Rows are points. The points of each table are mixes of a few directions, plus a little noise. How many directions does each table use, and how many do they share? Where both have some left over, give the other angles between the two spaces (their principal angles), to ten degrees, smallest first.
(in the rows, 128 means zero)

First, 7 rows:
128, 166
127, 168
128, 140
128, 135
130, 87
127, 154
130, 46
Second:
127, 165
129, 111
126, 170
130, 67
Directions: first 1, second 1, shared 1

First, 5 rows:
116, 103, 150
143, 148, 114
130, 108, 151
141, 101, 167
110, 180, 59
Second:
101, 159, 105
161, 84, 137
100, 166, 117
119, 138, 112
172, 83, 186
117, 138, 111
Directions: first 2, second 2, shared 1; angles 90

First (5 x 4):
146, 95, 83, 136
140, 109, 101, 133
124, 135, 137, 126
135, 113, 107, 132
96, 189, 212, 112
Second, 8 rows:
127, 171, 173, 161
128, 122, 122, 124
131, 101, 100, 107
127, 144, 144, 139
134, 50, 45, 68
128, 147, 149, 141
128, 130, 127, 129
126, 162, 162, 154
Directions: first 1, second 1, shared 0; angles 40

First (7 x 6):
28, 105, 44, 78, 153, 136
144, 132, 142, 136, 124, 127
161, 135, 156, 144, 120, 125
79, 117, 86, 103, 141, 132
165, 136, 159, 147, 119, 125
179, 140, 171, 153, 115, 124
141, 131, 139, 134, 125, 127
Second:
177, 139, 170, 153, 114, 125
103, 122, 107, 116, 134, 130
216, 148, 203, 171, 105, 120
78, 116, 85, 102, 141, 132
101, 123, 105, 114, 135, 129
178, 140, 170, 154, 115, 124
77, 116, 85, 104, 141, 132
94, 121, 100, 111, 136, 130
Directions: first 1, second 1, shared 1

First (10 x 8):
76, 128, 74, 122, 156, 136, 165, 128
109, 107, 98, 140, 155, 137, 193, 84
147, 63, 161, 161, 97, 84, 126, 111
112, 157, 123, 120, 98, 118, 62, 184
134, 189, 128, 93, 134, 160, 96, 163
177, 94, 192, 104, 71, 118, 141, 148
147, 146, 139, 135, 103, 136, 115, 128
114, 158, 88, 153, 153, 155, 154, 85
119, 137, 118, 130, 149, 128, 117, 126
145, 101, 160, 122, 164, 108, 110, 123
Second:
108, 95, 105, 146, 171, 151, 177, 79
141, 108, 116, 145, 95, 151, 114, 101
145, 118, 117, 138, 139, 103, 114, 176
135, 163, 205, 70, 85, 120, 73, 127
124, 137, 59, 183, 137, 137, 152, 153
121, 128, 152, 122, 138, 145, 112, 104
145, 119, 122, 114, 120, 87, 138, 173
110, 126, 113, 147, 199, 122, 150, 147
124, 157, 162, 87, 67, 138, 123, 92
Directions: first 5, second 5, shared 2; angles 30, 50, 60

First, 8 rows:
134, 127, 121, 131, 123, 145, 135, 115, 119
117, 132, 143, 122, 138, 93, 115, 155, 146
142, 124, 110, 135, 115, 170, 144, 96, 107
168, 117, 76, 149, 90, 249, 175, 36, 66
123, 129, 135, 125, 133, 112, 122, 139, 136
111, 134, 150, 120, 144, 77, 109, 167, 153
126, 129, 131, 127, 130, 121, 125, 133, 131
105, 136, 159, 115, 151, 56, 100, 183, 164
Second, 9 rows:
119, 81, 114, 112, 142, 112, 168, 117, 139
125, 206, 164, 139, 112, 163, 86, 144, 113
139, 138, 119, 159, 121, 129, 90, 137, 115
184, 118, 97, 145, 127, 109, 69, 117, 136
112, 79, 121, 96, 144, 110, 188, 113, 143
118, 134, 122, 177, 118, 130, 99, 149, 97
157, 125, 106, 161, 123, 119, 82, 133, 119
72, 177, 183, 87, 125, 165, 181, 134, 127
121, 92, 128, 73, 143, 117, 188, 103, 159
Directions: first 1, second 3, shared 0; angles 90
